Every row gives one point. To make a cloud, some directions were put in groups of two or more. Within a group, all points are equally far from the middle, so they leave a hole (a ring in 2 directions, a hollow ball in 3). The other directions are filled evenly. Then the cloud was stretched, turned, moved and blurred a little. How many holes are there, and how many directions does each take, smallest first?
(in the rows, 128 means zero)

Cloud (13 x 2):
[[ 77  96]
 [109 109]
 [106  77]
 [ 91  79]
 [ 95  67]
 [ 77 162]
 [110 121]
 [144  89]
 [118 137]
 [141  61]
 [104  88]
 [117 123]
 [185  68]]
Holes: 0

Cloud (15 x 2):
[[111  79]
 [ 67 161]
 [121 180]
 [145 170]
 [ 69 151]
 [157 202]
 [150 114]
 [121 118]
 [101 157]
 [160 174]
 [148 176]
 [ 92 190]
 [ 87 112]
 [ 97  86]
 [155 128]]
Holes: 0

Cloud, 19 rows:
[[199 110  84]
 [128 168 170]
 [158 104  55]
 [166  97 149]
 [160 167 107]
 [158 101  59]
 [121  97 111]
 [184 105  62]
 [107 150  88]
 [184 116  55]
 [198 129 115]
 [ 96 121 141]
 [136  95 148]
 [159 159 161]
 [124 175 113]
 [134 172 100]
 [113 168 170]
 [170 118 165]
 [143 116  54]]
Holes: 1 (3)

Cloud:
[[128 168 118]
 [113 131 138]
 [138 104 181]
 [130 120 179]
 [149 127  87]
 [186  60 148]
 [169 145  60]
 [105 134 206]
 [110 116  89]
 [106 192 143]
 [ 86 114 194]
 [108 117 143]
 [142 170 131]
 [109 164 183]
 [192  75 155]
 [103 176 118]
 [207 114 155]
 [111 123 195]
 [155 104 161]
 [106  95 189]]
Holes: 0

Cloud, 27 rows:
[[117 109 201 152]
 [153  80 122 123]
 [ 70 148 136 108]
 [ 64 143 110 165]
 [158 148 135 109]
 [133 170 102 214]
 [ 75 152 118  74]
 [112 175  61 138]
 [100 177 135 121]
 [113 191  86 120]
 [160 114 123 184]
 [ 85 180 107 104]
 [134 159  83 211]
 [143 132 172 151]
 [ 82  86 148 147]
 [156 112 158 226]
 [ 83  99 123 112]
 [ 77 134  99  81]
 [154 144 123 201]
 [ 80 101 149  96]
 [138 148 161 177]
 [ 96  72 158 158]
 [163  83 140 124]
 [168 121 140 129]
 [132 142  86 236]
 [164 105 110 140]
 [ 92  90 182 112]]
Holes: 1 (3)

Cloud (30 x 4):
[[ 85 152  88 125]
 [117 172 116 152]
 [ 52 117 143 183]
 [147 194 115  86]
 [ 79 147  67  91]
 [106 159 166 145]
 [106 131  65 176]
 [136 115  67 120]
 [147 181 113 152]
 [ 81 142  75 162]
 [ 83 135  40 103]
 [125  97 131  64]
 [149 127  85 144]
 [191 132 140  88]
 [ 87  87 125  67]
 [ 75  97 163 163]
 [150 194 109  78]
 [ 65 138 102 107]
 [107 161  79 110]
 [100 141  56 129]
 [ 78  87 125  69]
 [ 88 143  75 166]
 [137 129  79 165]
 [122 131 178 100]
 [110 126 189 154]
 [153 109 101 117]
 [163 114  98  56]
 [ 70 116 127  77]
 [163 193 101  90]
 [ 95 129 161 113]]
Holes: 1 (2)

Cloud:
[[158 151 149  91 160  63]
 [167 105  50 117 124 175]
 [ 79 166 104 109 138 140]
 [ 70 193 153 139 118  89]
 [100 181 113 131 159 151]
 [164 154 184  99  95 138]
 [173 102  97 102 141 192]
 [182 169 178 138 122 100]
 [142 150 153  74 160 126]
 [150 108  98  82 148 170]
 [ 46 139  85 156  99 146]
 [181 100 120  38 134 122]
 [142 171 177 170 151 167]
 [ 65 137  68 130  99 162]
 [125  55 118  85  90 130]
 [ 89 151  71 154 126 185]
 [241  96 121  89 119 135]
 [230 110 146  75 106 132]
 [199 139 148 144 126 109]
 [159 189 123 170  97 170]
 [116 155  61 144  78 132]
 [119 166  73 102 135 114]
 [156  97 103 152 130  98]
 [188 169  99 118  96 112]
 [133 122  70 150 146 164]
 [154  91 129  91  77 180]
 [145 146  63 132  79 193]
 [193 130 168 138 155 147]
 [122  73 101 143 102 200]
 [161  53 128  84 144  88]
 [192  48  58  87 118 132]
 [146 204  88 151 119 155]
 [165 183 108 106 120 187]
 [134 168 112 106  66 161]
 [ 85  91 143 150 111 117]
 [143 126 149 179 126 181]
 [127 202  93 142 132 103]
 [ 65 128  71 168 102 180]
 [137 168 175 180 151 145]
 [113  84 131 142  79 137]
 [200 179 113 105 123 101]
 [111 153  89 155 156 118]
 [182 103  86 155 106 163]
 [178  99 164  76 166  99]
 [114 108 153 150 129  82]
 [225 150 121  80 108 133]
 [111  90 142 118  92  97]
 [114 145  77 144 144 101]
 [ 60 207 129 178 141 149]
 [198  78 150  93 159 100]
 [121 132 167 145 160 169]
 [132 142  50 141 109 118]
 [127 124 195 103 145 127]
 [183 180 133  87 147  81]
 [104  94  68 149  98 112]
 [112 142 134 179  87 197]]
Holes: 1 (6)

Cloud, 50 rows:
[[160 115 180 136  70 122]
 [129 174 121 102 157  83]
 [139 154 163 189 197 137]
 [123 145 131 136 187 194]
 [ 89 179 125 121 103 185]
 [186  86 137 138 154 113]
 [195 158 132 100 107 112]
 [ 49 151  96  96 102 123]
 [129 179 193 156 195 154]
 [150 153 147 115  96 183]
 [ 65 111  74 132  82 121]
 [171 107 113 128 100  43]
 [115 115 175 188 116 103]
 [111 131  79 148 154  94]
 [145  71  91  80  64 101]
 [ 56 112 126 163 138 181]
 [120 137  66 154 150 147]
 [144 139  62 132 111 114]
 [155  74 136 102 147 101]
 [146 147 192 108  85 130]
 [ 97 141 129 134 135 222]
 [156 140 163 163 199 112]
 [146 181 138 169 168  97]
 [138  84  87 112  64  73]
 [ 86 114 101  63 149 138]
 [143  84 154  68  88  96]
 [190 176 198 137 156 100]
 [141 100  82 145 114  70]
 [147 108 200 148 131 162]
 [121 178 184 169 197 154]
 [161 124 132 145 100 185]
 [ 43 147 118 147 126 130]
 [177 117  97  93  78  68]
 [174 168 212 126 135 139]
 [153 141 153 117 169 187]
 [171  94 144 139 141  51]
 [ 85 172 105 159 139 201]
 [131 138 170 123  70  82]
 [217 118 140 134 107  96]
 [128 141  87 174 161 130]
 [ 56  87 102 131 121 169]
 [ 92 158 129 119 121 213]
 [145 175 125 170 162  97]
 [175 144 160 161 171  69]
 [120 162  86 112 129  80]
 [134  83 125 136 162  88]
 [104 196 139 128 117 172]
 [203 110 174 145 162 111]
 [ 98 163 173 102  98 101]
 [ 74 140 130 134 139 218]]
Holes: 2 (2, 4)

Cloud:
[[156 122  80 111 173 134 118 139]
 [172 156 135  74 172 183 167 150]
 [101  56 119 140 162  90 108  91]
 [126 197 150 216 174  95 110  96]
 [103 125 145 183 109 112  57 186]
 [149 104 114 117 137 140 204 136]
 [104 119  76 154 109  74 133 108]
 [ 95 156 145 217 120 117 161 113]
 [192 136 111 105 163 201 140 108]
 [134  96 105 194 116  72 149  66]
 [108 135 187 133 200  92 134 129]
 [212 158 108 121 139 159 132  82]
 [157 183 181  81 125 142  86 107]
 [138 122 167 205 125 138 148  74]
 [176  91 123 147 117  86  70 133]
 [ 64  92 188 160 118 122 107 138]
 [139 142 143 123  47 159  98 141]
 [140  44 135 185 160 163 101  99]
 [145  81 145 148 145 189  57 109]
 [167 167 156 184 200 103 111 128]
 [ 65  70  93 120 152  97 129 134]
 [141 140 206 164 170 136 115 102]
 [ 77 112  88 106  88 143 128 147]
 [ 84 113 137 130 166  69  79 163]
 [112 212 167 198 122 113 125 146]
 [ 82  93 183 139 130  81 140 126]
 [136 127 113 115 190 207 122 103]
 [129 158 141 113 135 162  49 143]
 [ 68 115 167 170 142 106 171 150]
 [183 142 169 198 121 157 128 100]
 [177 174 210 165 167  88  80 117]
 [186  99 147 195 166 156 101 100]
 [101 118 156 159  57 157  96 156]
 [127  85 101  93  80 150 121 152]
 [150  98 143  69  87 170 121 155]
 [ 92 106 102 109 145 144 224 103]
 [147 209 108 126 143 112 171 114]
 [ 61 157 143  80 123 165 173 160]
 [ 82  92 114 214 118 132 113 101]
 [104 101  99 197  98 177 138 117]
 [176 166 163  77 126 182 136 148]
 [ 82 134 186 158 169 153 145 122]
 [ 76  85 162 114 140  76 118 126]
 [103 125 104 186 103 183 168 110]
 [105 121 114 184 202  90 117 114]
 [ 86 126 142 124  70 145 104  98]
 [ 88 127 178 194  65  96  83 115]
 [158 138 152 119 129 194 170  69]
 [183 162 204 172 127 140  91 132]
 [116 115 108 223 132 120 136 133]
 [175 144 197 118 164  78  84 129]
 [ 96 204 161 150 148 156 141 137]
 [117 119 101 139 192  87 129  88]
 [137  65 178 159 114 154  57 136]
 [ 66 131 117 121  91 146 106 120]
 [148 186 164  96 161  82 122 148]
 [154 144 203 165 185 112 113 101]
 [100 145  70 127 127 119 133 113]
 [187 130 125 181 189  86  72 103]
 [113  66  94 119  94 117 136  95]
 [154  96 137 102 103 203  74 159]
 [111 127 205 154 172 142 124 116]
 [179 124 106  95 147 194 180 132]
 [162 178 145 167  91 178 153 126]
 [152 117 167 126 146 112 142 179]
 [135 120 183  85 154  87 109 107]
 [163 146 215 159 124 127  53 116]
 [167 121 131  80 137 160  67 117]
 [124  75 115 141 115  94  96 171]
 [112 102 157 205 110  77  56  74]
 [102 136 190 167 133  66 146  96]
 [158 108 201 162 109 133  52 130]
 [123 138 141 142  77 168  74 178]
 [158 159 150  65 149 158 150 169]
 [178 149 199 182  93 100  41 133]
 [ 99 114 146 160 153 150  53 113]
 [195 137 189 168 165 108 118 108]
 [187 110 148 209 150 102  57  64]
 [184 159 178  86 162 103 119 130]
 [ 70  89  97 145  92 190 111 169]
 [152 105 107 175 121  94 175  95]
 [ 78 146 158  97  89 142 129 111]
 [161  59 128 194 122 116  80 113]
 [133 182 159 184 189 146 114 108]
 [144 152 177 122 108 149  50  93]
 [122 132 154 128 163  53  59 118]
 [ 95 127  89 161  84 168 104 145]
 [176  68 122 192 140 114 110  98]]
Holes: 3 (2, 2, 3)
